Each row of a before or after table is a point. One or more steps were done to the points. Then noise was added and the rows were shuffled. The steps act on columns, c1 being the first. Name the steps. A step turns or swaps two columns, mirrors them in a line or flattens them onto one, adds a multiple of one to another, or multiplies or shifts one. Angles are multiples of 10 degrees, from the lower column toward the higher: turns from -170 to 170, lines from 10 to 170 but not 90. Use the fewest steps. Two steps may share a column if one is a turn and the other turns, adds or multiplies; they go together, in the order done. Otherwise the lowest column goes first.

Before, 9 rows:
0.087,0.023,-0.063
-0.013,0.049,-0.018
-0.059,0.036,-0.008
0.079,0.033,0.067
-0.042,0.034,-0.079
0.027,-0.030,0.000
-0.007,-0.006,0.012
0.010,-0.004,-0.072
0.026,0.051,-0.003
After:
0.028,0.030,-0.002
-0.009,-0.048,0.027
-0.046,-0.022,0.084
-0.002,-0.001,-0.016
0.006,0.020,0.069
0.026,-0.047,0.010
-0.062,-0.033,0.011
0.084,-0.040,-0.057
0.089,-0.011,0.066
Steps: turn c2 and c3 by 170 degrees

Before, 11 rows:
-0.050,-0.072,0.006,-0.062,-0.065,-0.010,-0.073,-0.026
-0.044,0.046,0.020,-0.004,-0.009,0.049,0.012,0.008
0.045,-0.056,-0.060,-0.010,0.024,0.042,-0.083,0.078
0.047,0.044,0.024,0.051,-0.043,-0.053,0.000,-0.010
-0.042,0.008,-0.060,0.053,-0.070,-0.029,-0.021,0.005
0.014,0.004,-0.054,-0.077,-0.002,0.049,0.025,-0.017
-0.003,-0.058,-0.062,-0.032,0.011,0.063,-0.033,0.053
-0.030,0.039,-0.008,-0.068,0.027,-0.053,-0.049,0.064
-0.033,0.006,-0.037,0.046,-0.018,0.052,0.024,0.054
-0.057,-0.021,-0.008,-0.031,0.039,0.064,0.012,-0.044
0.026,0.061,0.026,0.005,-0.018,0.012,-0.053,-0.042
After (11 x 8):
-0.062,-0.104,-0.062,0.020,-0.029,-0.043,-0.075,-0.022
0.013,-0.074,-0.009,0.066,0.059,-0.026,-0.029,0.037
0.001,-0.015,0.033,0.052,0.019,-0.074,0.006,-0.036
-0.090,0.020,0.023,0.001,0.020,-0.010,-0.051,0.044
0.055,0.020,-0.026,0.003,0.027,-0.044,0.029,0.036
0.017,0.034,-0.015,0.012,-0.035,0.020,-0.051,-0.030
0.015,0.047,-0.033,-0.058,-0.042,0.054,-0.006,-0.004
0.014,0.053,-0.007,0.025,-0.022,-0.061,0.014,0.004
0.014,-0.001,-0.089,-0.073,0.031,-0.031,-0.019,0.002
0.027,-0.101,0.002,0.043,0.062,0.023,-0.077,0.053
-0.022,0.019,-0.022,0.087,0.050,0.004,0.027,-0.017
Steps: turn c1 and c6 by 110 degrees; turn c1 and c4 by -130 degrees; add 0.5 times c7 to c2; turn c3 and c5 by -70 degrees; multiply c8 by 0.7

Before:
-0.111,-0.100,-0.113,0.063,-0.030,0.030,-0.060,0.000,-0.023,-0.012,0.057,0.031
0.016,0.044,0.048,-0.038,-0.011,0.056,-0.045,0.000,-0.002,-0.073,-0.015,0.028
-0.005,-0.013,-0.041,0.058,-0.024,-0.091,-0.011,-0.025,-0.015,-0.034,0.006,0.015
-0.068,-0.003,0.072,0.045,0.003,0.040,0.021,0.028,0.021,-0.022,0.013,0.046
0.036,0.039,0.058,0.043,-0.059,-0.009,0.015,0.032,0.001,-0.011,0.060,0.004
-0.058,0.043,-0.008,0.029,-0.054,-0.008,-0.010,-0.010,-0.051,-0.044,-0.005,-0.038
-0.064,-0.002,0.017,-0.025,-0.044,0.043,-0.064,-0.038,-0.010,0.004,-0.002,0.044
0.005,0.017,0.037,0.005,-0.056,0.022,0.019,0.004,0.038,-0.038,-0.029,-0.011
-0.019,-0.014,-0.034,0.058,-0.024,0.052,-0.020,-0.027,-0.192,-0.067,0.010,0.023
0.032,0.043,0.054,0.043,0.076,0.024,-0.010,-0.026,0.000,-0.013,0.049,-0.027
-0.033,-0.042,0.036,0.009,-0.043,0.034,0.004,-0.032,-0.039,-0.006,0.009,-0.035
-0.019,0.007,0.023,-0.066,-0.046,0.020,0.014,0.051,-0.008,0.017,-0.003,0.007
0.027,-0.020,0.058,-0.070,0.005,0.014,-0.168,0.071,-0.007,-0.014,-0.015,0.009
-0.050,-0.001,0.017,0.027,-0.029,-0.050,0.029,-0.011,0.026,-0.104,0.069,0.032
After:
0.035,-0.016,-0.090,-0.010,0.026,0.058,0.044,-0.026,-0.040,-0.013,0.122,0.025
-0.024,-0.173,0.044,-0.021,0.005,0.132,0.060,-0.022,0.079,-0.071,0.026,-0.018
0.028,-0.024,0.001,0.004,-0.058,0.084,0.007,-0.031,0.053,-0.008,0.023,-0.041
0.026,-0.061,0.039,-0.009,-0.036,-0.021,0.030,-0.010,-0.021,-0.046,-0.014,-0.063
-0.011,-0.008,0.009,0.013,-0.046,0.049,-0.064,0.050,-0.004,0.018,-0.004,-0.016
0.014,0.032,0.009,0.020,-0.065,0.059,0.004,0.004,-0.030,-0.038,-0.068,0.003
-0.004,-0.001,-0.044,-0.166,-0.034,0.034,-0.071,0.072,0.022,-0.013,-0.039,0.026
-0.039,0.027,0.002,0.028,-0.032,-0.122,0.025,-0.007,-0.008,-0.101,0.169,-0.045
-0.029,-0.016,-0.030,-0.046,-0.041,0.139,-0.038,0.003,-0.040,-0.074,-0.037,0.019
0.002,-0.015,-0.008,0.017,-0.081,-0.018,0.044,0.034,-0.039,-0.008,0.150,0.042
-0.012,-0.011,0.046,-0.014,0.008,-0.227,0.056,-0.022,0.013,-0.034,0.014,-0.003
-0.053,-0.006,0.017,-0.063,-0.046,0.106,-0.025,-0.037,0.005,0.003,-0.002,-0.056
-0.054,0.019,-0.056,0.022,-0.044,0.100,0.042,0.030,-0.006,-0.023,0.031,-0.059
-0.049,0.011,0.105,-0.059,0.051,0.077,0.063,0.000,0.102,-0.016,0.138,-0.106
Steps: turn c1 and c12 by 80 degrees; turn c2 and c9 by -110 degrees; mirror c3 and c5 in the line at 110 degrees; swap c4 and c7; multiply c6 by 2.5; multiply c11 by 2.5

Before:
-0.010,0.002,-0.042,0.081,-0.044,-0.006,0.016,0.023,0.000,0.017,-0.025,-0.036,-0.024,0.040,0.065,0.007,-0.003,0.047,-0.050,-0.059,0.009,0.002,0.063,0.048
0.013,-0.013,-0.078,-0.026,0.016,-0.009,-0.015,0.047,-0.061,-0.006,-0.020,-0.062,-0.018,0.086,0.003,-0.014,-0.013,0.002,-0.017,0.007,0.027,0.028,0.096,0.067
-0.009,0.039,0.019,-0.037,0.051,0.046,0.076,0.016,0.005,0.020,0.010,0.066,0.078,-0.035,0.001,-0.013,0.008,0.066,-0.019,0.052,0.017,0.039,-0.006,-0.009
0.005,0.060,-0.064,0.002,-0.031,-0.041,-0.061,0.012,-0.026,-0.020,-0.057,-0.031,0.000,0.053,-0.056,-0.022,0.001,-0.007,-0.071,0.024,0.025,-0.028,0.082,0.017
-0.096,-0.048,-0.020,0.040,-0.051,-0.012,-0.014,-0.013,-0.003,-0.074,0.019,-0.053,-0.045,0.036,0.028,0.013,-0.023,0.025,0.010,-0.041,0.030,0.075,0.063,0.029
-0.053,-0.025,-0.089,-0.007,-0.039,-0.013,0.012,-0.029,0.065,-0.104,-0.003,-0.018,-0.058,0.084,0.063,0.065,0.005,0.029,0.003,-0.032,-0.024,0.041,0.043,0.044
0.046,0.069,-0.045,-0.051,0.002,-0.067,-0.038,0.016,-0.042,0.043,0.002,-0.055,0.087,0.003,-0.020,-0.006,-0.036,-0.056,-0.051,0.044,-0.019,0.006,0.037,0.053
-0.063,0.056,-0.012,-0.037,0.076,0.028,0.062,-0.034,0.024,-0.019,0.054,0.003,-0.041,-0.016,-0.033,0.063,0.072,0.012,-0.001,-0.034,-0.067,0.076,0.002,0.011
-0.021,-0.016,-0.028,-0.037,0.012,0.011,0.061,-0.075,0.034,0.008,0.046,0.011,-0.044,0.017,-0.035,0.038,0.035,0.082,0.011,0.002,-0.083,0.107,-0.024,-0.043
-0.014,-0.001,-0.059,-0.025,-0.032,-0.104,0.030,0.067,-0.029,-0.002,-0.023,-0.039,-0.018,0.038,-0.023,-0.002,-0.026,-0.009,-0.058,0.003,0.028,-0.043,0.040,0.023
-0.013,0.095,0.023,-0.038,0.025,0.009,0.093,0.003,0.044,0.023,0.075,0.048,0.030,0.014,-0.076,-0.008,0.022,0.067,0.031,0.043,-0.058,0.096,-0.009,0.044
0.068,0.051,0.060,-0.004,0.049,0.035,0.092,-0.003,0.025,0.005,0.034,-0.017,0.049,-0.021,-0.046,-0.011,0.050,0.020,0.023,0.068,0.003,0.035,-0.029,0.013
0.046,0.051,0.008,-0.048,0.039,0.009,0.052,-0.003,0.016,0.049,0.006,0.005,0.074,-0.072,-0.088,0.028,0.022,0.077,0.018,0.031,0.022,0.018,0.009,0.066
-0.057,-0.037,-0.051,0.082,0.027,0.004,0.038,-0.024,0.026,-0.070,0.008,0.002,-0.065,0.059,-0.003,0.104,-0.047,0.038,-0.029,-0.027,-0.035,0.075,0.038,0.021
After, 14 rows:
0.047,0.010,-0.047,-0.050,0.003,-0.063,-0.083,0.170,-0.042,0.042,0.000,-0.054,0.089,-0.037,-0.018,-0.008,0.001,0.007,-0.052,0.024,-0.040,0.005,0.001,-0.006
0.066,-0.009,0.061,-0.005,0.048,0.035,0.052,0.042,0.022,0.006,0.034,-0.018,0.049,0.051,-0.046,-0.014,-0.022,0.073,0.029,0.046,-0.043,0.035,-0.011,-0.023
-0.058,-0.094,-0.055,0.080,0.029,0.005,0.033,-0.068,0.026,-0.070,0.008,0.001,-0.067,-0.043,-0.006,0.101,0.056,0.026,-0.032,-0.043,-0.013,0.078,0.036,-0.040
-0.056,-0.088,-0.093,-0.006,-0.042,-0.016,-0.001,-0.057,0.067,-0.108,0.000,-0.015,-0.061,0.010,0.066,0.061,0.085,0.013,-0.001,-0.036,-0.002,0.042,0.039,-0.054
-0.011,0.038,0.025,-0.043,0.022,0.011,0.065,0.034,0.043,0.023,0.080,0.051,0.029,0.020,-0.073,-0.007,0.016,0.072,0.029,-0.004,-0.073,0.099,-0.001,-0.078
-0.021,-0.076,-0.028,-0.035,0.012,0.013,0.110,-0.114,0.035,0.011,0.045,0.008,-0.044,0.036,-0.034,0.037,0.012,0.009,0.010,-0.051,-0.063,0.105,0.064,-0.021
0.006,-0.001,-0.069,0.001,-0.026,-0.046,-0.049,0.085,-0.026,-0.023,-0.055,-0.030,-0.004,-0.001,-0.058,-0.022,0.054,-0.046,-0.071,0.031,0.008,-0.029,0.020,-0.008
-0.009,-0.024,0.016,-0.040,0.051,0.049,0.086,0.117,0.007,0.015,0.008,0.067,0.081,0.007,-0.001,-0.017,-0.030,0.037,-0.014,0.052,-0.020,0.042,-0.020,-0.031
-0.015,-0.059,-0.061,-0.023,-0.036,-0.106,-0.003,0.037,-0.028,0.000,-0.023,-0.037,-0.020,-0.027,-0.025,-0.007,0.042,0.035,-0.058,0.020,0.022,-0.041,-0.048,-0.014
-0.093,-0.110,-0.021,0.044,-0.052,-0.009,-0.008,-0.012,0.000,-0.074,0.020,-0.058,-0.045,-0.024,0.029,0.011,0.037,-0.012,0.007,-0.017,0.051,0.076,0.033,-0.039
0.013,-0.072,-0.076,-0.027,0.013,-0.008,-0.045,0.082,-0.063,-0.002,-0.021,-0.063,-0.017,-0.013,0.007,-0.013,0.088,0.006,-0.015,0.024,0.018,0.027,-0.012,-0.053
-0.061,-0.005,-0.010,-0.038,0.078,0.024,0.033,-0.071,0.029,-0.023,0.052,0.005,-0.042,0.071,-0.033,0.070,-0.017,0.056,0.002,-0.071,-0.030,0.077,0.032,-0.014
0.043,-0.013,0.008,-0.045,0.037,0.008,0.038,0.117,0.023,0.047,0.005,0.010,0.072,0.024,-0.087,0.035,-0.069,0.035,0.021,0.040,-0.004,0.016,0.006,-0.100
-0.009,-0.060,-0.043,0.078,-0.043,-0.009,0.017,0.029,0.004,0.019,-0.024,-0.035,-0.025,0.002,0.064,0.008,0.034,0.005,-0.049,-0.041,0.043,0.004,0.004,-0.067
Steps: shift c2 by -0.060; turn c18 and c24 by -140 degrees; turn c7 and c18 by 60 degrees; turn c8 and c23 by -70 degrees; add 1.5 times c13 to c8; swap c14 and c17; turn c20 and c21 by -40 degrees
